Every row gives one point. Each table stands for the endless flat space through its points: a line for two points, a plane for three, and so on. Write the one point that lies in both, or say that there is none.
In the rows, zero is written as 128.

First:
[[130 142 129]
 [127 146 124]]
Second:
[[154 156 134]
 [140 144 134]]
They share: [133 138 134]

First, 4 rows:
[[135 163 118 136 145 115]
 [140 133 112 124 148 114]
 [122 149 116 116 114 140]
 [143 156 111 126 143 124]]
Second:
[[139 159 116 134 131 137]
 [139 163 118 139 127 143]]
They share: [139 151 112 124 139 125]

First, 4 rows:
[[114 110 115 110  84 153  89 148 156 105  96]
 [128 136 160  86  86 107  96 152 145 104  97]
 [126 114 147  90 104 157 105 132 152  89 108]
 [128  76 139 116 110 155 117 140 142 137 142]]
Second, 6 rows:
[[113 112 144  92 112 169 140 162 117  86 141]
 [157  84 122 135  78 152  72 124 180 151 115]
 [161  90 117 123  89 148  80 120 176 146 110]
 [ 93 109 157 125 103 141 114 131 124 110 156]
 [112 116 155  97 111 173 121 172 138  95 118]
 [148  90 148  97  93 161  88 163 177 116  76]]
They share: no point

First (4 x 14):
[[106 150 136 155 104 119 111 153 140 136 110 152 103 141]
 [112 146 131 144 113 120 107 154 137 139 110 145 101 136]
 [124 143 127 127 127 123  98 156 137 139 108 135 100 124]
 [137 133 112  94 147 132  79 162 134 138 103 114  90 102]]
Second (3 x 14):
[[137 129 142 125 144 119 112 156 120 164 117 150 103 137]
 [132 166 121 138 133 108 115 138 149 141 120 129 113 138]
 [138 154 130 126 148 123 124 138 143 156 129 147  92 144]]
They share: [134 144 133 132 137 112 111 150 131 153 116 139 111 136]

First, 3 rows:
[[115 141 108 135  95 146 112 137 132 127 166 100 133 125 152 156 123 117
  144 120]
 [122 161 115 132  87 142  97 141 140 150 150 101 145 134 139 149 103 103
  117 109]
 [112 165 117 138  95 134 103 131 138 160 142 109 139 128 137 141 105 117
  105 123]]
Second (4 x 20):
[[104 155 108 141 109 141 112 126 133 152 149 112 131 117 141 136 115 128
  106 143]
 [100 163  95 137 101 147 109 132 153 175 123  90 155  87 113 130 112 134
  118 166]
 [104 158 118 140 121 143 111 129 127 145 161 126 118 131 155 142 118 125
   89 134]
 [104 146 121 148 117 133 116 127 115 128 171 128 110 145 167 148 119 127
  101 117]]
They share: no point

First, 5 rows:
[[137 149  92 112 151 150 128  93 119 119 132 124 124 118 103  94 161 148
  138 148 157 112 115 114]
 [146 132 122 142 110 149 160 116  77 121 125 110 145 124 126 121 156 166
   95 132 114 131 131 107]
 [128 124 127 110 134 126 154 131  95 114 103 137 113 138 150 119 149 151
  124 132 119 122 156  68]
 [165 143 102 130 116 143 165 115  99 115 142 100 126 111 129 120 154 140
   95 139 125 124 109 127]
 [170 146  88 124 127 144 161 112 117 121 151  90 115 111 130 111 155 130
  102 155 130 121 101 140]]
Second, 2 rows:
[[154 141 103 115 138 139 157 118 110 122 132 108 118 122 135 113 151 137
  115 145 122 131 124 104]
 [166 153  93 107 142 141 157 124 124 122 130 106 110 120 133 107 145 127
  113 143 116 143 124 106]]
They share: no point

First:
[[155 157 114 151 163 143 104 151 101 144 119 148 128 135 116 136 136 182
  138 100 105 123 140 103]
 [151 134 135 131 144 127 105 141 111 149 112 142 145 120 105 122 114 162
  113  72 109 131 143  97]
 [147 148 127 131 110  79 107 137 155 121  90  98 159 176 125 162 104 136
  137 120 117 161 109 105]
 [155 149 121 129 127  99 108 121 135 129  95 122 134 152 123 142 121 155
  133 116 127 160 124 105]
 [146 158 124 146 124  97  98 168 140 120 105 103 168 176 123 170 102 147
  151 118  96 140 110 103]]
Second:
[[152 139 128 137 125 104  97 147 131 122 109 123 149 142 116 131 114 144
  133 114 122 146 125  91]
 [145 142 127 130 131 104 100 140 124 115 115 123 151 137 109 126 116 145
  134 117 115 145 131  95]
 [177 148 129 129 137 110  97 139 147 141  97 138 132 153 108 148 109 161
  114  93 120 156 128 102]]
They share: no point

First:
[[106 113 124 105 129 100 110 146  98 149 167 122 149 109 111 131 150 148
  152 109 128 151 154 148]
 [106 122 118 123 123 106 107 128 113 158 149 128 146 127 105 149 138 148
  146 109 119 133 136 154]]
Second:
[[120 129 109 131 102  99 135 147  91 139 132 121 137 120  77 155 142 138
  154  97 159 171 162 160]
 [109 124 133 118 116  88 103 131 120 170 167 126 177 132 130 140 166 139
  150 101  77 125 122 152]
 [116 124 130 131 109  71 136 126 110 147 133 109 134 128  78 150 152 141
  152 106 160 168 178 157]
 [108 125 134 136  90  70 145 125 122 175 153 119 155 152  98 172 182 126
  140 118 136 172 160 161]
 [131 134 109 127 109  94 125 150  84 123 121 114 139 105  73 136 131 143
  166  80 152 160 163 157]
 [108 125 121  97 132  93  98 113 115 160 150 114 135 116 101 138 143 148
  142 131 138 125 165 140]]
They share: [106 119 120 117 125 104 108 134 108 155 155 126 147 121 107 143 142 148
 148 109 122 139 142 152]

First, 4 rows:
[[116 104 138 124 142 137 129 123  95 121 161 125 132 164  95 135 139  70
  145 128 130 171 161 117]
 [112 100 118 128 142 127 119 115 115 123 169 137 100 152 105  99 131 102
  155 128 168 137 145  89]
 [117  98 134 129 148 136 131 116 110 132 161 124 110 158  99 113 140  99
  148 125 155 147 147 105]
 [149 109 137 102 153 147  99 101 114 131 142 138  94 110 136 100 123 123
  169 103 156 133 156 116]]
Second, 6 rows:
[[122  97 173 120 160 160 140 102 117 173 160 131  96 150 142 124 151 134
  146  99 159 182 165 102]
 [136  82 137 108 119 135 104 128 101 126 137 117 106 124 136 111 171  78
  148  96 157 156 175 131]
 [129 105 141 114 121 116  99 118 100 114 145 120 145 116 102 127 134  79
  175 124 121 120 173 139]
 [130 105 196 108 140 118 124  91 138 155 195 137 129 113 150 109 166 107
  163 102 147 143 225  95]
 [140 131 140 117 147 108 126 107  88 127 145 142 150 105  73 132 123 109
  164 109 108 113 158 117]
 [144  95 101 114 130 138 110 138  71 113 104 119 108 126  92 122 147  84
  142  97 141 146 127 142]]
They share: [135 102 146 117 154 147 124 110 108 137 147 122 110 140 112 117 138 107
 153 113 146 148 153 121]

First (5 x 24):
[[108 180 164 102 167 132 129 164 134 161 121 116 141 136 113 109 137 186
  107  96 148 118 105 128]
 [131 156 149 114 150 127 124 149 129 160 110 107 136 121 113 119 137 167
   95 100 144 130  98 118]
 [116 162 107 129 132  91  94 149 129 112  92  89  94  91 107 161 185 134
  113  88 150  97 104 109]
 [ 95 142 150 161  95  94 107 146 112 119 123 142 105 104  81 119 159 137
  105 124 170 109 147  99]
 [117 136 168 128 142 129 139 134 129 159 119 115 125 116 120 100 126 165
   90 102 159 145 112 106]]
Second, 5 rows:
[[101 144 130 124 117  99 133 146 124 155  97 119 104 119 102 116 160 153
   93 108 136 130 109 125]
 [ 86 139 153 128 127 129 116 140  96 147  99 127 130 129 107 114 181 180
  115 118 155 127 102 102]
 [ 85 147 160 149 141 121 123 150  96 153  98 109 115 137 116 107 178 198
  105 119 143 120 101 108]
 [ 86 139 159 140 136 126 120 155  99 145  94 117 120 132 100 121 185 193
  114 115 146 126  95 103]
 [133 180 147 145 149 112 106 146 134 144 130  97 115 101 111 105 128 152
   99 112 149  99 136 114]]
They share: no point

First, 7 rows:
[[106 112 109 119 153 145  93 129 140 162 151 148 136 145  98 117 128 151
  113 144 116 104  97 121]
 [126 117 112 118 139 133 104 202 126 133 153 151 149 143 118  89 129 133
  109 148 146 151 109 126]
 [108 122  95 157 130 129 107 165 144 147 125 133 152 142 125 109 150 142
  112 108 125 126 118  97]
 [ 89 137  84 168 133 139 115 158 119 158 107 121 138 160 132  97 156 151
  111 118 148 112 111 105]
 [ 93 121 100  92 157 161 102 147 110 147 166 146 132 142 139  83 151 163
  125 166 135  97  89 109]
 [ 83 133 106 170 126 163 122 143 122 154  98 143 156 165 132 111 135 142
   96 126 150  89 124 111]
 [101 143 108 162 150 134 114 180 126 169 121 151 145 167 104 102 110 134
   83 145 178 134 110 148]]
Second (6 x 24):
[[106 112 107 114 176 123 124 151 142 122 110 160 139 205 121 100  99 182
   83 121 143  92 132 163]
 [118 127 114 175 126 173  77 174 110 144 128 131 153 130  97 108 110 117
  108 139 141  98 122 100]
 [ 86 107 122 141 146 145  97 146 138 142 124 149 143 176 107  94 114 133
  100 133 139  98 126 126]
 [ 86 119 129 151 195 123 104 163 130 137 100 135 130 218  95  69  71 161
   86 115 134  74 131 156]
 [ 93 104 119 155 126 171 118 151 141 166 135 161 170 160 130  73 128 122
   91 144 129 121 114 124]
 [103 134 134 142 137 134  74 172 131 176 126 112 136 148  82 101  97 122
  109 153  90  97  82 111]]
They share: no point

First, 4 rows:
[[152 143 129 125  86 145 116  98 113  95 149 125 137 166 111 131 132 169
  105 161  90 132 129 164]
 [ 93  60  94 162 137 160 108 103 119 118  87  99 133 120 102 172 100 116
  124 151 145 138 131 147]
 [130 111 113 140 108 147 119 100 111 107 123 119 137 149 113 148 114 151
  113 154 112 134 135 153]
 [103  76 101 139 119 151 124  99 104 117 112 115 144 128 114 174 104 129
  137 150 146 150 151 142]]
Second (7 x 24):
[[134  97  89 149 133 179 106 117 122 102 104 133 138 143 116  94  89 131
  132 160 110 179 160 130]
 [152  97  74 163  81 134  99 120 109 142 140  86 115 142 137 132  91 143
   91 152 109 157 135 144]
 [ 87 129 163 150 116 126 131 102 120 111 112 126 170 169 125 177 115 142
  101 133 120 100 114 172]
 [139 104  79 152  93 152  99 111 109 140 138 101 134 150 140 111  85 127
  100 152 105 167 142 142]
 [131  67 115 161 109 134  96 138 137  91  88 102 128 125 120 143 107 146
  106 130 137 159 151 115]
 [149  96  93 182 120 166 111 141 134 136 124 124 119 165 138 111  84 142
  113 159 137 192 182 152]
 [148 128  86 193  94 122 135 147 106 153 152 111 111 159 136 158  83 166
  120 173 116 152 135 180]]
They share: [130 109 110 151 116 148 115 102 116 108 112 115 132 149 111 144 110 150
 104 153 107 126 127 154]

First (7 x 24):
[[ 89 150 130 132 143 101 103  49 136 156 109 130 121 132 156 127 148 130
  106  94 116 139 122 107]
 [ 61 159 151 109 140  98 122  39 118 181 149 117  83 148 168 133 155 162
  104 120 114 101 130 105]
 [ 99 121  93 159 141 107 151 132 140 143 146 138  99 142 153 177 194 154
   71 184  98  88 116 172]
 [105 146  85 135 142 110 121  85 152 138 149 151 121 113 111 151 197 141
  110 135 135 113 139 154]
 [ 95 120 100 157 146  99 143 126 131 164 136 122  92 147 168 176 185 147
   71 163  87  90 105 160]
 [ 93 133 120 149 134 109 132 103 135 156 130 122  87 152 168 157 151 161
   84 153  98 111 129 146]
 [103 150  94 128 145 103 101  74 142 173 137 124 102 120 127 146 172 137
  119  97 122 122 137 138]]
Second, 5 rows:
[[103 134 103 192 122 116 120  96 163 178 119 107  89 133 135 121 170 171
  122 140 160 156 158 127]
 [119 108  91 162 114 108 130  90 149 148 115 133  89 129 137 161 134 151
  114 130 130 138 120 137]
 [101 148 108 148 141 110 118 107 149 139 114 124 115 142 152 151 165 160
   95 145 109 126 146 160]
 [ 97 131 110 185 117 110 115 104 170 168 104 105  91 136 141 123 171 182
  119 156 150 157 163 125]
 [ 94 150 118 180 132 115 109 112 167 165 112  99  99 140 144 119 187 182
  109 156 144 154 177 136]]
They share: [111 134 102 154 133 112 122 101 147 143 120 126 103 136 144 155 155 154
 101 135 119 132 138 152]
